Rows are points. Each copy is the shape, with its points in the same order, stretched, turned, moved and blurred by noise. Is it also mirrored, or only turned?
In the rows, 128 means zero.

Shape (8 x 3)
[[ 98 151  93]
 [ 78  56  96]
 [109  89 161]
 [171 135 170]
 [128 165 149]
 [135 150 176]
 [183 133 127]
 [169  72  77]]
Copy 1 (8 x 3)
[[ 84 131  98]
 [ 81  46 142]
 [121 106 187]
 [167 157 164]
 [124 173 141]
 [142 171 170]
 [180 133 126]
 [165  53 111]]
Copy 1 is: only turned
Copy 2 (8 x 3)
[[ 90 137  92]
 [ 99  33 107]
 [125  81 172]
 [162 151 178]
 [121 166 150]
 [129 155 179]
 [181 149 133]
 [185  76  80]]
Copy 2 is: only turned

Shape (10 x 6)
[[ 96 119 116 153 110 204]
 [137 113  87 108 139 169]
 [ 67 110 104 119 101 149]
 [164 142 118 146 187  74]
 [170 129 139 157  55  57]
 [111 101 154 106  97 159]
 [149 130 206  91 119 132]
 [157 194  87  56 111 133]
 [128 215  65 169 127 121]
 [158 166 151  91 108 168]]
Copy 1 (10 x 6)
[[113 113 135 148 112 209]
 [148 128 116 115 152 177]
 [ 76 104 148 125 135 162]
 [189 132  95 153 135  79]
 [168 125 222 153 126  72]
 [126  90 159 107  95 155]
 [165 118 147  94  46 116]
 [144 216 141  85 135 127]
 [127 204 124 198 154 129]
 [162 170 146 101  79 154]]
Copy 1 is: mirrored
Copy 2 (10 x 6)
[[104  95 108 164 119 209]
 [126  96  69 114 151 174]
 [ 69  96 110 134 108 154]
 [160 137  91 161 184  80]
 [179 127 162 121  68  74]
 [113  93 153 103 127 175]
 [145 133 185  88 163 157]
 [132 183  66  58 130 137]
 [130 195  46 180 103 124]
 [146 159 131  86 144 184]]
Copy 2 is: only turned
Copy 3 (10 x 6)
[[ 78 121 117 168 126 217]
 [120  94  86 132 147 175]
 [ 62 113 135 129 115 165]
 [164 141 108 174 202  85]
 [161 119 156 200  80  72]
 [115 106 171 137 112 181]
 [176 135 203 139 130 163]
 [162 153  78  75 102 137]
 [113 196  45 168 134 118]
 [168 148 133 126 109 187]]
Copy 3 is: only turned
Copy 4 (10 x 6)
[[113 138  54 116 152 171]
 [153 120  99  92 110 186]
 [ 86 129  90  89 100 150]
 [159 129 198 156 104 141]
 [160 136 113 145  59  34]
 [129 120  86  71 139 118]
 [166 140 139  60 169  79]
 [185 203 132  56  68 163]
 [136 221 123 170  76 170]
 [183 176 104  65 147 132]]
Copy 4 is: mirrored

Shape (13 x 9)
[[115 117 132 129 147 138 145 157 200]
 [ 86 128 160 183 112 119 104 137 163]
 [131  89 125 136 113 123 121 107 172]
 [122 189 131 147  95  83 132 131 165]
 [143  94 140  84  71 106 205  79 133]
 [190  81 130  70  87 120 177 118  82]
 [167 108 111 188 147 145 168 153 151]
 [129  79 136 153 175 123 164 133 160]
 [115 169 170 160 133 107 102 155 156]
 [110 133  84 108 136 132 115  84  90]
 [133 137  93  97 122 192  96  76 122]
 [ 75 165  68  81  83 195 121  93  87]
 [164 163 169  98  78 119 229  77 102]]
Copy 1 (13 x 9)
[[140 110 141 100 138 153 123  81 181]
 [ 86 123 152 172 102 142 100  81 139]
 [134  72 142 118 116 116 108 117 150]
 [105 174 133 118  90  86 106 106 156]
 [116  82 185  60 105  90 165 174 138]
 [173  89 157  54 116 105 161 175  76]
 [179 117 131 166 141 150 148 138 160]
 [143  85 156 139 176 141 147 106 166]
 [118 167 153 154 117 122  89  66 132]
 [ 94 105  98 107 167 105  86 163 103]
 [127  88 111  80 147 141  45 184 114]
 [ 59 127  85  53 129 154  76 202  99]
 [121 167 219  73 114  89 164 196 137]]
Copy 1 is: mirrored
Copy 2 (13 x 9)
[[172 130  89 122 125 143  84 148 200]
 [111 140 119 177 136 109  82 156 183]
 [132  96 126 123 150 127  88 114 185]
 [121 190 116 133 173 107 140 132 206]
 [165  94 186  84 119 116 177  96 188]
 [159  80 207  44 163 141 167 141 155]
 [185 120 121 156 175 192 119 155 161]
 [200  97 106 143 145 134  95 147 155]
 [131 188 122 145 167 104  82 167 184]
 [ 98 120 109  91 166 121 142  99 106]
 [ 94 132 121  82 144 167  91  80 119]
 [ 48 144 108  72 103 168 158  94 111]
 [187 163 218  92 126 131 201  98 164]]
Copy 2 is: mirrored
Copy 3 (13 x 9)
[[105 102 105 121 147 143 129 141 205]
 [ 69 137 157 163 122 128 102 133 167]
 [109  87 109 135 113 119  92  97 166]
 [110 170 122 157  93  81 153 116 195]
 [119  55  96 101  87  87 188  39 137]
 [176  45 103  80  76  84 182  87 101]
 [159  72 106 190 136 136 138 153 166]
 [125  69 117 147 184 124 124 124 163]
 [112 168 167 143 127 114 127 146 182]
 [131 154  66 127 118 105 118  95  88]
 [153 149  63 114  84 165 100  85 112]
 [ 98 181  30 110  53 160 151 100  76]
 [163 101 122 126  83 102 249  37 130]]
Copy 3 is: only turned
Copy 4 (13 x 9)
[[122  92 143 101 151 139 125 149 190]
 [ 63 115 166 134 123 128  84 130 156]
 [134  87 142 123 109 130 106  93 174]
 [118 179 169 135 106  95 102 140 184]
 [183  95 193  88  44  98 169  91 151]
 [230 101 162 104  46 120 142 111 102]
 [143  88 138 184 138 162 149 148 156]
 [137  59 159 136 163 127 140 126 146]
 [ 98 156 180 130 143 127  73 151 152]
 [143 152 104 117 116 104 142  70 103]
 [148 158  97  96 109 172 136  54 132]
 [111 188  73  68  63 143 172  80 107]
 [186 157 234 103  51 120 190 110 126]]
Copy 4 is: only turned

Shape (14 x 11)
[[107 129 107  59 172 146 115  97 138 112 111]
 [126 139 137 179 188 103 182  77 176 145 120]
 [171 120 141  75  88  83 132 173 164 161 174]
 [105 157 182 135  86 154 165 115 168 168 130]
 [ 91  64 139 122 163 182 185 133  65 134 140]
 [182  71  81 121 164 172  66  95 164 148 187]
 [179  88 165 138 178  68  85 184 136  88 151]
 [144 164 134  92 104 169 143 143 142 135 144]
 [ 66 149 188 101 113 101  65  72  83 133 115]
 [129  80 160 115  96 184 131 140  87  48 141]
 [132  69  93  91 126 105 180  86 131 124 184]
 [128  61 110  65  77  77 107  95 101 134  82]
 [181 129 178 178 126 110 168 158  68  79 129]
 [ 79  75  83 153 145 103 144 164  84  59  88]]
Copy 1 (14 x 11)
[[122 101 115  75 168 115  64 112 137 134 100]
 [120 109 125 168 183 136 182 101 140 144 113]
 [184 144 102 102  79  78 137 154 175 139 184]
 [105 162 159 129  89 146 150 115 173 170 125]
 [103  97 131 111 128 188 125 147  52 151 157]
 [202  86  44 124 155 172  71 128 179 200 164]
 [193  71 113 169 133 114  91 201 156  91 170]
 [151 180 122  84  94 166 115 129 164 134 133]
 [ 98 154 178 166 124  96   7 111 139 173 130]
 [125  94 131 125  58 203  59 135 116  85 149]
 [142  89  77 100 118 105 126  71  97 141 173]
 [173 116 108 120  86  56  40 100  68 158 101]
 [174 141 162 165 110 169 133 147 102  59 169]
 [106 102  72 164 127 133  90 156  51  66 108]]
Copy 1 is: only turned
Copy 2 (14 x 11)
[[ 79 122  95 120 129 108 126  95 143 122  76]
 [108 122 103 178 167 108 204  62 137  92 174]
 [162 119 143  83 109  94 167 155 137 216 164]
 [113 176 129 109 107 157 195 107 179 145 177]
 [ 55  96  84 110 146 201 140  73  73 146 141]
 [143  54 109 201 117 124  90  69 156 203  96]
 [169  56 199 134 164  95 118 145  94 143 146]
 [114 152 124 122  99 152 175 133 148 177 100]
 [ 72 201 145 102  99 112  64  89 133  97 152]
 [102  82 150 121  63 195 118 143  83 108 109]
 [ 97  76  68 120  86  85 153  88  91 165 158]
 [173 138  65  50  71  93  77 107 102 126 135]
 [155 133 184 149 125 172 177 145  37 121 155]
 [118  84  64 131 143 153 105 174  66  65 140]]
Copy 2 is: mirrored
Copy 3 (14 x 11)
[[116 149  77  90 170 170 138 123 117 101 130]
 [108 163 169 160 166 123 139  91 151 145  69]
 [184 147 111  76  87  75 131 178 153 137 158]
 [140 159 179  94  69 166 140 149 154 163 135]
 [120  64 134 144 145 168 223 141  67 183 131]
 [173  96  61 123 206 146  94 128 138 196 156]
 [155  98 134 172 162  48  92 179 101 106 144]
 [156 143 109  68  92 168 130 156 117 136 124]
 [102 164 149  75 110 128 120  75  67  98 198]
 [150  18 137  82 122 185 122 150  70 130 137]
 [144  79 111  73 162 109 187 119 156 164 108]
 [163  90  77  88 110 121 162  72 144  78 174]
 [176  84 179 146 116 106 132 135  70 121  79]
 [ 64  44  89 168 110 112 148 130  78  95  99]]
Copy 3 is: mirrored

Shape (16 x 12)
[[120  99 147 110  99  90 162  86 149  93  67 126]
 [ 83 103 106 125 100 103 108  75  95 123 122 105]
 [ 96  75 147  83 136  89 178 100  77 142  74 146]
 [ 96 155 138 174 171 122  89  97  66  70 109  78]
 [ 42  71 143 157 133 111 107 133 114  93  93  94]
 [142 162  80 132 186 161 126 108 146 174 172  81]
 [152 154  97 132 171 182 189 129 163 175 165 188]
 [ 58 151 158 123 167 165  71  73 113 101 135  94]
 [118  94 138 111  86  75 150 132 101 122 112 132]
 [180 114  50  54 157 161 194 153 146 107 182 160]
 [ 84 142 147 148 165  87  95  93 117 123 153 135]
 [ 81 196 104 115 200 122 119 124 150 136 150  93]
 [169  70 152  84 123 103 149 141 132 173  85 152]
 [152 169  91 116 178 181 219 133 157 177 209 107]
 [ 75 191  85 145 155 153  99 117 111 140 115 108]
 [140 107 170  69  82 130 183 160 117 134 119 159]]
Copy 1 (16 x 12)
[[132 125 180 161 116  90 163  86 161  88  64  98]
 [ 98 154 125 173 105 135 139  66 111 100  98  76]
 [120 121 170 203 154 139 172  79 106 147  56 136]
 [ 83 172 126 114 183 119 159 102  80  74 114  57]
 [ 44 146 166 192 129 134 136 120 112  54 115  93]
 [ 96  93  79  74 156 159 122  97 155 170 137  55]
 [133  63  84  62 133 172 149 136 155 171 111 161]
 [ 72 182 144  93 168 170 131  58 122  72 139 100]
 [138 147 159 189 109 117 147 129 119 132  85  96]
 [192  90  56 143 148 197 180 159 192 168 124 104]
 [ 86 175 130 120 143 104 132  93 109 122 146 121]
 [ 62 167 107  79 164 143 152 117 170 159 135  86]
 [161  83 169 167 153 126  99 116 151 161  69 122]
 [122  61 101  62 130 189 188 136 155 214 143  91]
 [ 59 162  82  83 140 163 136 111 130 116  86  87]
 [174 128 187 152 119 173 150 155 137 152  77 131]]
Copy 1 is: mirrored
Copy 2 (16 x 12)
[[ 78 145 142 108 158  78 143 114 102 126  46 124]
 [ 48 113 117 120 138 110  86  83  82 131 125 127]
 [ 88 117 149  57 185  96 137  75  29 157  93 142]
 [ 96 143 118 197 184 144  47 113  50  96 116 104]
 [ 37  91 135 150 201 138 109 151  74 135 114 108]
 [164 146  59  96 148 185  93  98 121 121 163  99]
 [182 164 111  66 137 195 167 115 123 110 167 175]
 [ 69 139 141 117 176 176  21 113 107  92 131 113]
 [ 87 114 144 112 131  68 143 118  68 139 120 125]
 [167 128  52  27 117 135 183 118  82  37 152 146]
 [100 126 131 134 185 118  58 107 115 126 159 145]
 [117 190  71  95 199 146  62 131 121 122 178 104]
 [160 100 143  51 143  90 153 131  74 169  83 139]
 [192 178  86  62 141 196 171  89 122  94 195  92]
 [ 92 182  89 131 153 169  58 135  83 136 158 132]
 [128 143 187  54 118  95 172 142  64 119 126 125]]
Copy 2 is: only turned
Copy 3 (16 x 12)
[[114 120 161 104 128  83 164  98 175  63  71 159]
 [ 71 116  99 132  96 105 122  71 133  92 114 160]
 [ 72  76 129 105 157  66 182 130 114 105  75 168]
 [ 67 196  99 164 128 170 131 102 110  81 113 108]
 [ 55 107 107 154 123 137 101 132 180  74  81 132]
 [165 145  67  89 127 170 137  59 116 176 120 101]
 [199 117 115 102 138 152 195 122 150 223 132 165]
 [ 30 166 104 116 133 195 121  68 151 124 115 141]
 [105 103 143 112 124  65 131 130 139  87 121 148]
 [223  62 102  52 162 153 191 121 125 117 168 173]
 [ 78 162 100 148 163 119 115  80 154 137 131 145]
 [113 183  46  75 160 152 140  82 161 143 125 109]
 [143  84 171  75 162  79 124 133 114 134  67 161]
 [199 103  89  66 132 155 209  95 143 202 165  90]
 [ 96 188  49 108  95 160 135 105 131 149 107 141]
 [119  85 187  56 131  90 163 167 144 120 129 159]]
Copy 3 is: only turned
Copy 4 (16 x 12)
[[106  84 132 151 126  93 176 107 175 133 104 108]
 [ 62 115 118 143 146 125 167  97  74 136 124 136]
 [ 75  65 112 118 168  55 116 102 146 180 120 129]
 [ 80 191 130 144 147 115 125  89  59  78 152  56]
 [ 37 119 144 170 168 109 151 146 109  99 155  99]
 [162 201 111  73 203 176 148 138  79 185 154 109]
 [192 191  96 106 179 166  95 136 170 228 151 157]
 [ 57 202 171  88 163 177 134  91  97  95 125  97]
 [ 93  92 112 143 100  79 159 124 125 164 146 138]
 [195 145  10  63 153 144 125 149 159 154 164 196]
 [ 95 171 188 131 159 109 136  99  90 144 169 137]
 [111 240 139  72 204 122 168 129 108 156 163 109]
 [139  61 151 105 132  85 121 174 148 189 104 125]
 [186 202  60  50 188 189 138 130 148 235 204 109]
 [ 88 238 119 134 181 136 150 125  83 156 115 117]
 [114 101  96  98  70 102 131 151 191 190 134 130]]
Copy 4 is: mirrored

Shape (18 x 12)
[[149 112 162 107 150 132 128  93  99 129 130 171]
 [137 157 119 146 132  96 102 161 157  72 170  94]
 [124 130 115 172  87 120  58 125 143 119 130 133]
 [149 126 149  88 118 126 112  98 124 161 126 174]
 [185  89 164 145 118 111 121 114 164 113 156 126]
 [107 106 128 164  82 119 106  94 119 126 103 108]
 [142 115 167 167  88 144 164 121 121 132 115 143]
 [170 115 177 154 102 148 108 153 159 108 105 149]
 [141  97 159  62 144 155 118  86 115 143 113 135]
 [154 143 180 107 124  97  85  91 100 106 125 139]
 [118 181 139 166  64  87  81 176 177  78 209  85]
 [159 114 166 123 165 120 125 113 107 175 104 138]
 [144 146 183 116 154 132 129  89 143 161 133 122]
 [116 140 145 128 120  50 127 161 178 107 155 116]
 [150 157 115 132 142  96 148 149 162  99 142 112]
 [119 140 144 124 127 112 116 100 161 107  94 125]
 [166 130 129 133  61 116  89 128 122 123 101 102]
 [170 130 140 148 113 131 147  76 145 142 105 152]]
Copy 1 (18 x 12)
[[130 108 157 105 132 160 111 101  98 143 126 169]
 [168 164 125 159 159  76 129 122 137  85 178 108]
 [134 148  93 185 120 122  90  91 172 121 137 118]
 [133 124 136  83 115 161  92 100 142 152 135 157]
 [183  94 164 159 143 137 119 100 157 116 171 150]
 [136 114 125 173  99 138 131  91 160 147 116  89]
 [140 127 151 163  88 176 172 120 132 141 158 156]
 [170 145 152 166 130 171 127 144 164  98 141 176]
 [129  86 164  78 133 176  89 130 127 142 117 127]
 [155 148 180 122 122 136  77  84 113 132 117 125]
 [167 196 113 203 119  65  96 116 165  81 236  85]
 [143 119 152  99 161 166 127 117 128 196 115 152]
 [128 135 176 100 159 169 121 100 142 167 154 127]
 [154 162 148 126 130  46 136 127 162 133 173 130]
 [175 155 130 110 150  96 171 117 146 107 166 129]
 [124 144 156 111 131 124 132 104 176 117 112 113]
 [197 141 119 156  99 161 106 110 165 121 128 100]
 [149 123 151 112 121 182 158  71 158 137 130 149]]
Copy 1 is: only turned
Copy 2 (18 x 12)
[[145 103 167  93 161 116 170 110 108 134 129 160]
 [141 137 117 138 128 114  80 166 170  97 204 152]
 [121 125 128 152  97  86  85 122 136 149 173 183]
 [130 126 162  65 124 102 149 111 108 170 120 160]
 [165  75 177 126 116  95 127 138 170 142 168 143]
 [119 116 128 163 119  62 105 108 113 135 133 129]
 [141 114 169 161  89  94 168 124 132 127 110 124]
 [163 107 179 132  85 117 115 126 163 117 110 178]
 [128 103 158  70 151 134 132  80 100 131 105 126]
 [162 126 172  86 150  80 114 111 103 100 154 166]
 [114 158 155 144  69  90  57 184 179  96 249 155]
 [154 118 161 114 176 113 143 142 107 153  90 144]
 [147 135 197 107 158 119 127 114 138 152 114 116]
 [111 143 135 106 133  66 100 189 191 120 165 142]
 [149 142 114 124 132 106 127 159 173 117 163 127]
 [134 141 138 118 137  83 108  97 160 125 117 137]
 [164 123 134 121  75  75  80 125 106 121 137 144]
 [170 123 157 132 117  92 155  93 141 164 121 131]]
Copy 2 is: only turned
Copy 3 (18 x 12)
[[161  90 151 107 112 126 141  89  92 129 149 161]
 [191 165 100 125 144 105 116 152 182  72 155 115]
 [146 152 111 179  98 116  75 108 136  90 150 150]
 [149 109 130  98  83 110 122  85  98 144 147 159]
 [198  97 145 146 100  90 128 134 180 135 159 155]
 [102 112 125 186  86 121 131  89 138  93 134 134]
 [132 116 141 158  86 127 181 120 137 122 133 200]
 [184 137 158 142  93 115 118 128 166 122 108 202]
 [144  67 158  85  92 146 124  86 117 148 119 124]
 [171 129 167 107  87 104 129  73 122  84 161 129]
 [164 206  95 134 103  96  97 185 217  50 206 133]
 [159 123 170 138 105 116 150  98  98 166 123 136]
 [151 133 164 113 109 130 151  92 150 166 156 128]
 [143 161 115 120 131  43 129 154 184 100 155 123]
 [185 151  91 123 141  97 158 130 172 109 132 130]
 [138 126 127 127 125 104 132  74 168 110 118 134]
 [167 136 119 156  47 114 125 100 144  86 119 137]
 [167 112 118 156  95 117 171  66 144 149 139 175]]
Copy 3 is: only turned

Shape (16 x 12)
[[ 94 100 132 150 148 119 145 143 119 186 210 104]
 [ 93 113 177 152 150 178 165 114 124 186 138 130]
 [120 166 140 102 114 168 115 147 188 172 106 119]
 [110 145 139 151 139 155 151 134 103 125 126  93]
 [109 104 140 159  83 131 167 162 108 161 109 105]
 [105 112 117 159 107 109 144 105 124 101 171 144]
 [111 124 115 140 148 131 131 148 105 105 152 155]
 [112 113  87 135 144 130 139 125 175 116 122 126]
 [146 117 147 106 141 116  60 109 109 124 105 110]
 [138 102 160 100 154 126 114 135 138 106 148 124]
 [158 109 144 162 137 174 110 122 114  99 116 132]
 [104 109 129 158 125 182  14 124 163 136 119 123]
 [117 102 149  36 146 132 160 137 132 194 173 125]
 [249 160 118 144  61 115 136 167 117 138 108 109]
 [137 106 155  95 102 153 165 125 104  98 142 104]
 [105 117 165 164  83 108 153 161 123 117 131  99]]
Copy 1 (16 x 12)
[[ 98  89 145 193 117 103 118 140 129 172 196 177]
 [ 81 105 184 180 118 149 148 155 152 157 117 168]
 [101 159 165  88  85 145 167 158 150 102 177 139]
 [ 92 116 124 150 129 144 126 142 145 158 128 117]
 [111  94 130 148  65 138 118 164 171 177 126 147]
 [148 103 103 165 151 104 106 105 169 135 144 166]
 [121 113 102 146 147 117  97 142 124 123 131 154]
 [130 102 120 123 134  94 165 136 139  90 146 129]
 [140 157 154 124  95 123  92  87  87 104 132  95]
 [143 122 166 133 148 103 106 147 118 114 160 113]
 [138 124 133 169 120 159 108 145 129  96 106 102]
 [100 129 155 139  61 152  95  95 114  17 168 115]
 [127 112 205 100 151 122 152 160  97 184 183 182]
 [200 182  88 146  50 165 126 178 136 166 148  87]
 [150 101 157 117 162 155 112 152 149 174 141 124]
 [116 107 125 153  91 109  85 155 197 170 154 124]]
Copy 1 is: mirrored
Copy 2 (16 x 12)
[[ 71 124 129 161 180 123 137 124 143 154 197 116]
 [ 84 127 152 176 149 191 141 106 108 146 147 135]
 [ 86 177 142  89 110 191 127 136 155 149  99 117]
 [115 144 110 143 131 160 128 130  90 140 132  90]
 [ 81  93 152 152  98 140  93 156 103 143 122  98]
 [130 140 109 158 111  91 120 106 139  87 166 118]
 [118 140  85 128 153 114 106 113 114 113 144 138]
 [110 146 108 133 135 113 160 132 163 116  99 109]
 [144 153 160  85 178 119 107 108 115 120 108  93]
 [127 107 122 101 170 144 119 103 144 105 145 101]
 [166 139 121 154 161 160  90 129 115 104 113 114]
 [114 217 157 134 195 147  81 138 165  92  92  96]
 [ 79  94 157  70 162 154 186 136 138 141 170 153]
 [194 124 145 103  78 123  61 183 144 184 113 103]
 [142  97 133 116 120 154 141 145 101  91 158 103]
 [ 95  96 121 149 101 139  79 128 116 118 151  65]]
Copy 2 is: mirrored
Copy 3 (16 x 12)
[[125 164 152 115 123 146 171 148 118 144 237 133]
 [ 93 127 188 123 146 182 169 103 144 159 164 183]
 [ 77 173 173  94 116 132 107 162 174 169 104 164]
 [ 92 147 166 132 143 177 151 135 107 132 113 124]
 [ 84 153 145 176  96 135 179 131 117 184 137 132]
 [123 118 123 145 108 132 135 113 145  90 163 103]
 [ 92 118 112 126 124 147 130 150 108 105 147 146]
 [101 132 109 103 159 118 148 147 173 132 128 115]
 [146 100 157 118 141 113  81 134  98 173 117 127]
 [138  96 153  99 128 121 130 164 122 124 138 151]
 [133  81 146 153 144 184 114 147 134 136 107 143]
 [ 89  84 164 134 153 158  44 162 160 176 146  98]
 [130 149 144  38  85 114 167 126 132 163 168 189]
 [180 203 112 199  68 141  99 179 133 169  66 159]
 [132 105 152 111  74 160 167 134 124 128  99 127]
 [ 96 139 171 174  86 113 162 142 112 138 138 117]]
Copy 3 is: only turned
Copy 4 (16 x 12)
[[ 99 171 138 133 146  95 132 166 100 146 188 128]
 [142 173 136 162 142 163 177 158 120 144 162 102]
 [175 179  88  90 104 166 144 170 169 143 106  89]
 [112 160 147 149 152 151 141 122 122 146 109  83]
 [124 129 145 138 107  94 182 143 131 144 126  97]
 [ 87 122 160 143 142 139 128 122 142 103 154 145]
 [ 99 131 152 145 156 151 106 143 112 131 109 155]
 [123 130  87 120 162 145 125 135 162 112 119 134]
 [155 124 123 127 100 183  78  98  71 130 120 100]
 [142 111 145 112 154 170 104 146  88 123 134 114]
 [117 103 137 158 139 205 110 134 123 161 117  92]
 [124 136  56 162  83 211  70 189 120 134 123  80]
 [159 163 125  67 141 133 171 145  69 142 160 139]
 [147  90 165  77  78 147 124  92 175 220 108  92]
 [109 107 167  98 142 168 171 117  97 126 128  91]
 [117 118 177 136 122  94 146 144 143 110 127  88]]
Copy 4 is: mirrored

Shape (18 x 12)
[[107 159 146  64 120 144 140 189 137  70  77 159]
 [118 119  95  90  89 148 156 196 159  91  90 129]
 [103 151 140 178  71 191  79 150  98 124 184 135]
 [117 192  97 168  97 206 152 143 138 117 102 127]
 [ 94 177  89 127 113 221  90 127  69 139 118 179]
 [ 95 115  73 167 109 188  57  88 102 131 204 153]
 [155 143 177 143 135  67  77  73 126 140 163  93]
 [139 162 206  60 164 108 153 122 146 114 186  95]
 [170 171 139  88 154  80 166 102 190  96 186 115]
 [161 155 153  89  95 108 130  68 147  82 158 146]
 [185 130 149  90 132 140 127 127 190 126 133 110]
 [216 135 155 132 158 100 115 117 129 136 188 148]
 [ 68 134  64 173 111 153  93 127 137 185 134 172]
 [ 88 149  66 111  81 182  92 139  98  88  69 138]
 [168 118 223  98 130 114 140  80 191 144 169 141]
 [ 77 137 111 190 128 186  99 138 111  78 114 181]
 [ 95  87 139 141  61 100 170 147  68 174 132 185]
 [113  49 140 142 124 121 179 100  74 160 139 130]]
Copy 1 (18 x 12)
[[147 160  79 112 143 103 132 199 130  26 130 146]
 [155 152  94  71 131 140 143 171 153  47 119  88]
 [116  40 147 115 105 198 135 138 159 121 135 137]
 [112 127  87 107 138 210  97 122 169  82 108 143]
 [104  76  68  98 146 205 111 141 113 126 158 178]
 [106  28 109  91 119 206 164  90 183 177 189 142]
 [140 145 186 133  78 115 134  92 149 164 171 177]
 [116 179 124 176  83  74 152 139 133  86 177 107]
 [123 198  87 148  58  81 142 123 201  98 171 114]
 [139 155 107 127  55 107 166 108 153  75 164 188]
 [179 161 104 143  80 127 141 114 143 102 151 105]
 [155 150 114 164  60 135 175 150 171 179 153 165]
 [112  68  80  59 146 163 116 109 169 194 115 131]
 [143 110  93  43 158 197 113 145 129  68 162 160]
 [146 147 123 182  58  74 175  84 126 126 116 136]
 [120  60  97 107 196 175 155 148 190 125 122 178]
 [ 98 121 123  69  99 146 181 166  99 145  73 156]
 [100 155 136  92 128 158 220 136 107 163 123 122]]
Copy 1 is: mirrored
Copy 2 (18 x 12)
[[165 167 138 114 151  70 165 134 105 117 168  83]
 [173 141  88 141  99  66 161 116 113 113 178  89]
 [149 108 115 120 104 176  73 139 100   7 128 148]
 [183 166  66 161 135 165 134 110 151  57 148 110]
 [131 154  69 113 155 175  59 123 107  62 157  94]
 [ 84  67  76 147 122 154  33 123 119  23 140 153]
 [ 91  52 173  80 111 148 116 170 189  71  87 186]
 [ 83 120 209 104 133 126 193 163 153  72 171 161]
 [ 97 104 170 132 140 100 183 110 187  96 170 201]
 [115 100 182 104 132 105 109 103 189  99 164 157]
 [153  95 140 117 130 113 165 173 182  99 203 146]
 [115  43 164  99 136 157 144 132 149 101 153 209]
 [106 147  23 153 105 136  67 162 123  96 106 145]
 [159 135  75 117 131 104  85 112 129  82 138  51]
 [116 107 205 139 112 125 138 193 191 119 174 197]
 [147 112 102 184 165 114  80 129  95  70  94 127]
 [ 91 132 121 125  42 136  82 102  85 163 115 129]
 [ 52  72 149 165  56 152 116 128 109 153 117 114]]
Copy 2 is: mirrored
